Each row of a before or after table is a point. The points were changed in one or more steps. Then noise was added and the rows were shuffled. The steps act on columns, c1 being the first. Name the steps. A step turns or swaps two columns, mirrors them in a line or flattens them onto one, adds a multiple of one to another, or multiplies or shifts one. Angles are multiples of 10 degrees, from the lower column toward the higher: turns from -170 to 170, lines from 10 to 170 but not 90. Use the fewest steps. Two steps may share a column if one is a turn and the other turns, adds or multiplies; they go together, in the order done. Otherwise the lowest column goes first.
(in the rows, 128 means zero)

Before (10 x 2):
[[104 144]
 [ 99 125]
 [100 105]
 [174 169]
 [152 154]
 [161 164]
 [146 161]
 [172 132]
 [109 101]
 [150 156]]
After (10 x 2):
[[142 162]
 [147 157]
 [165 175]
 [101 138]
 [140 164]
 [111  96]
 [102 102]
 [155 167]
 [100 117]
 [167 142]]
Steps: turn c1 and c2 by 10 degrees

Before, 10 rows:
[[173 141 124]
 [114  73 119]
 [154 144 128]
 [117 143 119]
 [118 142 118]
 [121 139 165]
 [165  92 113]
 [222 131 145]
 [135 136 138]
 [119  74 116]]
After:
[[223 140 146]
 [165 102 114]
 [118 152 118]
 [173 151 124]
 [117 152 119]
 [134 145 138]
 [153 156 128]
 [114  83 119]
 [121 150 165]
 [119  84 117]]
Steps: shift c2 by 10

Before, 9 rows:
[[131 211 182 114]
 [158 153  95 129]
 [145 194 170 110]
 [ 76 128 138 121]
 [158 146 128 150]
 [ 83 154 162 113]
 [177 109 147 114]
 [117 140 140 112]
 [169 108 115 106]]
After:
[[128 107 116 109]
 [128 152 167 116]
 [130 153  96 127]
 [131 211 182 113]
 [127 143 129 150]
 [128 131 136 124]
 [129 195 173 117]
 [131 138 142 112]
 [130 105 147 108]]
Steps: multiply c1 by 0

Before:
[[147 119 161 110 126 108]
 [141 116 120 131 132 110]
 [111 117 118 113 131 133]
 [145 116 152 221 114 156]
 [123 182 125 110 120 110]
 [150 151 136 112  94 144]
 [141 121 139 111 102 107]
 [125 212 121 113 113 104]
 [114 112 127 144 117 108]
 [130 113 149 121 131 142]
 [151 160 140 115 115 117]
 [154 137 123 122 127 111]
 [149 114 137 119 129 110]
 [108 118 126 127 127 141]]
After, 14 rows:
[[153 123 123 122 125 147]
 [111 136 115 111 129 121]
 [150  93 138 107 147 111]
 [149 139 136 119 136 147]
 [132 147 150 120 132 119]
 [150  96 145 113 123 139]
 [126  78 125 107 108 147]
 [141 136 118 132 130 143]
 [145 131 152 248 149  99]
 [114 139 128 148 147 150]
 [128  49 122 106 103 149]
 [145 136 160 103 137 148]
 [108 140 126 124 132 114]
 [141 120 137 106 156 149]]
Steps: turn c2 and c5 by -150 degrees; multiply c4 by 1.3; multiply c6 by -1

Before, 8 rows:
[[131 148 155 125 148 154 115 162]
 [114 150 121 100 117 167  94 159]
 [119 149 152 112 169  93 110  31]
 [133  47 134 139 120 106 121 150]
 [ 87 139 138 119 122 162 132 168]
 [104 161 114 154 121 131 108 167]
 [102 145 126 168 121 175 101 153]
 [113 144 191 123 122 122  98 120]]
After, 8 rows:
[[149 115 106 114 101  95 171 126]
 [161  96 140 122 157 121 164 107]
 [146 123 136 171 106 175  81 216]
 [145 112  82 121 123 174 150 155]
 [ 52 133 138 120 136 148 150 118]
 [150 137  92 149 125 122 158 114]
 [148  98  98 122 171  90 170 126]
 [137  86 101 126 119 110 152  99]]
Steps: swap c1 and c2; turn c3 and c6 by 140 degrees; swap c4 and c5; turn c7 and c8 by -140 degrees
